Each row is a point. To make a cloud, some directions were put in groups of two or more. Within a group, all points are equally far from the middle, so they leave a hole (a ring in 2 directions, a hollow ball in 3). The other directions are filled evenly. Then the cloud was stretched, turned, moved and blurred a little. How many holes are there, and how many directions does each take, smallest first?

Cloud (22 x 3):
+2.27  -1.88  -1.92
-3.54  +0.85  +0.07
+1.69  -3.18  +0.30
-2.06  -3.64  -1.26
-0.36  +2.06  +0.99
-2.13  +0.77  +2.43
+2.55  -2.13  +0.10
+2.76  -0.64  +0.24
-4.08  -0.16  +0.00
+0.37  +2.08  +0.42
+1.71  +1.38  +0.11
+0.73  -1.16  -3.38
-3.04  -0.16  +2.37
-1.21  +0.29  +3.00
+1.54  +1.10  +1.33
-3.21  -2.90  +0.91
+0.25  -3.37  +1.86
-0.89  +2.10  +0.87
+1.99  +0.70  +1.10
-1.35  +1.23  -2.59
+0.79  -3.46  -1.72
+1.32  -3.26  -1.50
Holes: 1 (3)

Cloud (27 x 4):
-1.06  +3.80  +1.81  +1.66
-0.30  +0.40  +0.99  -3.15
-0.98  +1.24  +2.72  +2.53
-3.39  +0.46  +1.22  -0.84
-0.48  -0.90  -2.74  +1.49
-2.37  -2.01  +1.78  -0.59
-0.89  -2.76  +2.24  -1.25
-1.94  +1.07  -2.44  +3.13
-2.14  -1.64  -2.60  +0.68
-1.05  +0.80  -0.61  +3.26
-0.75  +1.32  +1.07  +3.34
+1.98  +0.67  +0.80  +1.04
-0.42  +3.33  -1.82  -0.19
+0.22  -1.23  -0.66  -1.12
-1.78  -1.35  -2.89  +1.05
-0.79  -1.28  -3.96  -1.70
-1.53  +1.24  -2.74  -2.60
-0.43  -0.64  -0.12  -3.29
-0.45  -1.33  -1.47  +0.69
-3.01  +0.25  +1.65  -0.16
-0.85  +4.20  +1.47  +2.45
+0.40  -0.20  +0.86  -2.40
-2.27  +1.90  +0.40  +1.68
-2.57  +2.39  -0.53  +1.23
-2.40  +2.27  -1.97  +2.74
-0.15  +4.50  -2.44  +1.32
+0.32  +4.25  +3.31  +0.85
Holes: 1 (2)

Cloud (55 x 6):
+0.13  +2.56  -1.43  -0.49  +3.28  +0.56
-1.54  -2.05  +3.21  -2.49  -2.68  +0.07
-2.65  +1.71  +3.05  -0.59  -1.09  +3.42
+0.56  -1.07  +1.32  -2.52  +2.58  +1.93
+1.47  +2.23  +0.73  -3.49  -3.24  -0.57
+1.01  -2.29  +1.84  -2.91  -2.17  -1.55
-0.43  -0.06  +3.66  -0.36  -3.94  -0.93
+2.73  -0.03  +2.74  +1.97  +0.20  +0.01
-0.43  +0.19  +1.54  +2.52  -0.52  +0.76
-4.39  +3.10  +1.18  -1.86  +0.69  +2.78
-2.63  +1.51  -0.96  -1.27  -3.38  -1.87
-3.07  +1.00  +2.93  -1.24  -3.00  -1.40
-1.23  -1.46  +2.83  +0.35  -3.25  -1.77
+1.14  -2.12  -0.51  -2.92  -1.28  -0.07
-0.99  -2.70  +3.10  +0.47  -0.29  +0.18
-1.41  +1.17  -0.87  -2.15  +0.42  -3.38
-3.70  +1.34  -1.81  -1.42  +2.34  +1.53
-1.68  +0.46  -1.77  -2.78  -1.47  -1.44
-0.48  +2.99  +1.69  +0.06  +2.51  +2.57
-2.25  +1.89  -1.83  -1.90  -1.61  +2.50
+1.86  +0.23  +0.97  +0.61  +0.42  +3.32
-1.36  +2.59  -1.50  -1.89  -2.24  +2.18
+3.29  -1.01  +2.25  -2.18  +1.29  +1.73
+0.25  -3.21  +0.88  -1.47  -3.54  -1.33
+0.51  +1.82  +2.99  -1.99  +1.20  +2.33
-1.29  -1.10  +2.61  +1.50  -2.97  +4.00
-1.59  -2.26  -1.23  -0.48  -0.73  +0.73
-2.53  +1.48  -1.69  -2.60  -1.42  +2.20
-0.22  +1.15  -1.48  -3.51  +0.72  -1.45
+1.78  -1.11  +1.35  -2.74  +0.96  +1.92
-1.10  -2.05  +0.09  -2.97  +1.27  +0.29
+1.25  +1.93  +1.10  -3.78  -1.33  +0.82
+1.52  +2.36  -1.60  +0.30  +1.86  -0.80
-2.95  +0.25  -1.60  +0.62  +1.02  +1.24
+0.05  -3.13  +2.07  -0.16  -0.72  +1.25
+1.08  -1.36  +2.54  -3.23  -2.17  -1.41
-2.68  -0.41  +1.40  -3.36  -2.26  +3.05
+2.14  +1.21  -2.08  +0.08  -1.84  +2.34
-0.90  -2.41  -0.93  -0.86  -1.69  -1.10
-0.37  -1.70  +1.45  -1.34  +0.33  +3.21
-1.20  +2.84  +1.53  -1.98  -0.88  +2.60
+1.13  -0.72  +2.93  -3.74  +0.97  -2.27
-1.30  +0.10  +1.59  +2.36  +0.92  +0.50
+0.84  +2.02  +0.91  -3.55  +0.92  +1.56
-1.65  -1.41  +0.14  -0.15  +0.55  -2.77
+3.39  +1.79  +3.45  -1.13  -2.73  +1.22
-3.72  +2.76  -0.95  -1.25  -1.06  -1.08
+2.24  +1.61  +2.16  +1.74  +0.62  +1.65
+0.51  +3.38  -1.23  -1.37  -1.17  +1.47
+0.67  +4.09  +0.28  -0.94  -0.65  +1.08
-2.43  +2.82  -1.03  -2.90  +0.61  -0.77
+2.38  -1.10  +0.13  -1.79  +3.00  +0.98
-0.83  -0.69  +4.09  -0.01  -4.21  +0.97
+0.42  +3.51  +2.36  -0.28  -1.38  +0.14
+0.79  -1.40  +2.69  +1.83  -1.23  +0.17
Holes: 1 (4)

Cloud (87 x 8):
-0.19  -2.21  +0.27  +2.00  +0.12  +0.78  -2.51  +1.10
+1.32  +0.50  +2.25  -1.01  +0.77  -3.77  +1.71  +0.41
+0.61  +0.09  -0.23  -0.56  -2.92  -1.91  -1.22  -2.32
-0.40  -2.57  -0.35  +2.17  -0.32  -2.62  -1.74  -2.91
+1.10  -3.79  -2.15  -0.78  +1.43  -1.15  +0.32  -1.86
+1.96  -1.29  -3.39  -0.93  +2.21  -0.30  +0.25  +2.11
-2.04  +3.20  -1.21  -0.83  -3.97  -3.47  -3.63  -1.09
+0.29  -1.10  -0.47  -2.50  -3.77  -0.53  +0.14  +0.73
+3.72  +0.01  -2.45  -1.67  -2.04  -2.61  -1.34  -0.20
-2.53  -1.97  +2.82  +1.46  -1.39  -0.66  +0.18  +0.07
+2.87  -1.95  -5.67  -1.88  -0.94  -1.44  +0.94  +1.29
-1.02  -3.43  -3.00  +0.16  -0.12  -0.75  -0.07  +0.58
-2.16  +0.00  -0.83  -1.63  -0.35  -1.09  -1.03  -1.05
+1.93  -3.39  +0.35  -1.74  +1.87  -2.52  +1.55  -0.18
+0.88  +3.23  -0.72  -0.22  -3.43  +1.67  -0.17  -1.43
-2.16  +1.20  -3.94  -1.94  -3.31  -0.58  +0.28  +0.70
-0.24  +3.53  -1.16  -4.14  -1.61  -1.83  -3.15  +1.07
+1.97  -0.67  -2.11  -1.00  +0.89  +1.62  +2.12  +1.41
+4.28  +1.44  +0.21  -1.75  +0.44  -1.77  -1.74  +1.33
-0.15  +2.00  -1.79  -0.67  -4.02  -2.72  -3.43  +0.76
+2.29  -0.52  -2.46  -1.21  -0.63  +0.95  +1.51  +4.01
+2.12  -0.83  -1.87  +0.92  -0.26  +1.56  +0.88  -0.09
-1.50  -2.00  -3.03  +1.98  +0.23  +0.66  -0.58  +1.32
-1.55  -1.91  -0.35  +0.10  -2.52  +2.28  -1.66  +0.39
+2.34  -1.21  -3.55  -1.39  +2.02  -2.71  -0.52  +0.11
-0.59  +1.70  -2.34  -0.79  -0.88  -1.59  +0.62  -0.76
-0.74  +2.49  +2.20  -1.87  -1.87  -1.58  +0.03  -1.31
-1.42  -0.07  +2.37  +0.72  +1.20  -0.94  -0.32  +1.34
-1.06  -2.76  +0.21  +0.07  -0.91  +0.05  -2.09  +2.08
-0.06  -0.35  -2.70  +0.14  +2.30  -0.65  -1.26  -3.99
-3.26  -1.88  +0.03  -0.70  +0.38  -2.51  +0.37  -1.49
+2.63  +0.91  +0.26  -0.84  +1.96  -3.15  -0.63  +0.60
+3.31  +0.10  -0.74  +1.38  -0.88  -0.98  +2.40  -0.12
-0.03  -0.05  -2.78  -0.38  -2.39  -1.40  -3.09  +3.74
-0.15  +1.63  -1.48  +0.09  -0.53  -0.19  -5.29  +0.26
+0.60  +2.67  +0.26  -3.38  -0.77  -1.73  +0.98  -1.80
-0.67  +0.03  -0.43  +0.60  -1.93  -0.70  +1.32  -1.46
+0.33  +1.94  +1.44  -1.15  +0.37  -1.07  -2.49  +1.11
+2.62  +0.29  +2.16  -3.29  -2.16  -3.91  -1.62  +0.77
-2.18  -0.49  +2.13  -0.78  -1.27  -4.18  +0.87  +2.61
+1.90  -1.82  +1.19  -0.98  +0.79  -2.47  +0.45  -4.03
+0.71  +1.64  +0.01  +1.79  -5.61  -3.13  -2.58  +1.46
+0.45  -1.24  -4.12  -0.30  -1.70  -2.14  -2.61  -2.01
-0.92  -0.47  -0.41  -4.73  +0.14  +0.64  +0.01  +1.47
+2.22  +1.47  +0.89  -0.93  -0.43  -0.49  +1.88  -2.38
+3.84  -1.89  +1.97  +1.10  +2.32  -1.40  -3.03  -1.49
+1.19  -0.66  -1.01  +0.48  +0.11  -3.37  +1.05  -2.44
-0.38  +1.49  -1.02  +2.16  -0.84  -2.14  -2.14  +0.90
+0.99  -5.43  -0.21  -2.82  +0.90  -0.29  +4.33  -0.66
-0.71  -0.34  -0.01  +1.91  -4.56  +0.86  -2.63  -2.08
+1.63  +0.05  -1.35  -2.35  +0.90  -3.80  -3.97  +2.81
-1.33  -1.63  -0.37  -1.74  -2.23  -3.12  +2.54  +4.48
-2.15  -0.12  -3.08  -0.01  +1.42  -2.31  -3.86  -0.76
-2.56  +0.42  -1.67  -1.71  -3.73  -1.30  +1.87  +2.84
+0.82  -0.46  -0.88  +1.13  -0.69  +0.33  -4.22  -1.38
-0.54  -1.45  -0.72  +1.09  -4.26  +2.25  -2.41  +2.01
-0.01  -1.21  +0.80  -3.77  -0.27  -0.39  -4.35  +0.74
-0.38  -3.20  -1.31  +0.43  +0.89  -0.10  -3.79  +0.10
+2.29  -2.51  -2.63  -0.61  -1.13  +1.73  +1.22  -2.02
+1.91  +0.39  -0.39  -3.75  +1.93  -0.43  -0.64  -0.18
-0.28  -0.64  -2.77  -0.84  +2.90  +0.89  -1.38  -1.38
+1.55  -2.75  +2.24  +1.56  -1.36  -0.79  +0.75  -1.40
+2.22  -0.87  -3.09  -2.21  +1.08  -1.65  +0.47  -1.43
-0.24  +0.17  +1.07  -0.40  -3.90  -0.17  -1.87  -1.78
-0.10  -0.83  -1.43  +1.90  -1.92  +1.38  -3.30  -2.15
-1.16  -3.95  -0.56  +2.33  +0.65  +2.11  -1.27  +0.71
+1.74  -3.84  -0.53  +2.30  +1.73  -2.10  +1.10  -1.82
+0.62  +0.45  -2.99  -1.15  +3.26  -1.07  -2.16  -3.70
+2.43  +0.00  +0.29  -2.41  -0.36  -1.38  -1.25  +2.85
-2.63  +1.04  -2.15  -0.33  -2.45  -1.48  -0.79  +2.16
+1.04  -1.25  -0.62  -1.12  +1.10  +1.22  +3.37  +0.96
+1.65  -2.93  -1.51  -3.87  +1.94  -0.76  -2.87  -0.13
-1.24  -3.54  -3.79  +0.07  +0.39  -1.44  -4.42  -0.02
-0.56  -0.76  -0.46  +0.15  +0.32  +1.67  +3.52  +1.40
+4.29  -1.48  -1.82  -3.16  +0.89  +0.33  +0.28  +3.90
-0.91  +0.25  +2.36  +1.00  -3.49  -0.67  -4.07  -3.18
+0.88  -1.06  -3.62  -2.25  -0.35  +0.73  +0.36  +0.71
+2.10  +1.11  +2.80  -2.33  -1.75  -3.88  -3.72  +1.45
+0.82  -2.29  -1.62  +1.73  -3.38  -0.24  +1.05  +3.02
+0.50  -0.78  -1.42  -3.84  +2.74  +0.83  -1.19  -3.22
+1.73  +0.68  -0.80  +1.06  -0.05  +0.14  -3.51  -0.47
-1.09  -2.56  +0.03  -2.74  +2.51  -0.02  +2.68  -2.58
+1.84  +0.24  -2.02  +1.54  +1.98  -2.48  -1.22  -0.54
-1.73  -0.01  -2.77  -1.03  -2.44  -2.06  -0.84  +1.43
-1.15  +0.07  +2.05  -1.11  +3.62  -2.33  -3.27  -1.05
-0.11  -0.89  -0.30  +1.12  -2.87  -1.97  -1.59  +0.87
+2.72  -1.74  -0.96  +0.92  +1.61  +0.28  +0.41  +3.47
Holes: 0
